Each row of a before or after table is a point. The points were changed in one or more steps. Then noise was added and the rows were shuffled. The steps act on how far a point lies along the listed directions, d1 being the first. Write out the steps. A step turns or swaps two directions, mirrors them in a line or flattens them onto one, adds a multiple of one to another, or multiplies one. Angles are multiples of 10 degrees, from the lower direction toward the higher: turns from -170 to 170, lines from 10 to 170 but not 90. Use the fewest steps. Two steps may share a direction if one is a turn and the other turns, adds or multiplies; they go together, in the order done. Otherwise the lowest direction goes first.

Directions:
(1): [-40 -46  43]
(2): [ 40 -58 -25]
(3): [49 10 55]
Before, 9 rows:
[[  9   9 -22]
 [ 17  -9 -29]
 [ 12 -13 -15]
 [ 10  17 -21]
 [-65  27 -23]
 [-67  21  21]
 [ 34  28 -32]
 [-30  -2  46]
 [ -1  24   9]]
After, 9 rows:
[[ 19   7  20]
 [-53  89  -8]
 [-58  27 -14]
 [ -8  96  -3]
 [-20  21  25]
 [ 40 -25  -3]
 [ 24   0  12]
 [ 35  -9  43]
 [ 25 -24  -8]]
Steps: turn d1 and d3 by -100 degrees; multiply d2 by 1.6

Directions:
(1): [ 11 -66  23  49]
(2): [-74 -26 -37  -1]
Before:
[[  1  39   0 -23]
 [  7   7   5  -2]
 [-13  46 -17 -36]
 [-42   3 -34 -21]
 [ -9   3 -17  -9]
 [-34 -12 -11  -9]
 [  7  11   3  -6]
 [  7   5   1  17]
 [  9 -11  -6  -2]]
After, 9 rows:
[[  1   1   0  20]
 [  9 -16  -7   1]
 [ -4   7   2  -3]
 [ -3   4   2 -10]
 [-19  94 -28 -69]
 [ -1  18  -5 -11]
 [-15  68 -15 -49]
 [ -7  39 -21 -35]
 [  1  14 -14 -16]]
Steps: multiply d1 by 2; multiply d2 by 0

Directions:
(1): [ 16  17 -41   3  94  -2]
(2): [ 47   6  33 -16   7  87]
(3): [ -8  80   0 -66 -11 -12]
Before, 9 rows:
[[-11  29 -29 -11  27  -3]
 [-12  65 -22 -83  18 -33]
 [ 29  12 -32   5  48  27]
 [-14 -55  25  61 -35  42]
 [-21 -52   7  50 -39 -71]
 [  8 -46  -6  23  46 -19]
 [ 57 -27  10  19  29  80]
 [-21 -13  25 -12 -80  -7]
 [-31  28 -38 -28  14 -48]]
After, 9 rows:
[[-26  -6 -46   9  31 -64]
 [ 35 -87 -26  98  98 -14]
 [ 20  15  15 -20 -52  45]
 [  4  13  -5 -10  -5  37]
 [ 12  47   1 -79   8  22]
 [ 26  -9 -14  -4  46  42]
 [-41 -40 -19  57  -2 -22]
 [ 34 -65  30  19  23  30]
 [-11  17  22 -25 -98 -12]]
Steps: add 1 times d2 to d3; turn d1 and d2 by 110 degrees
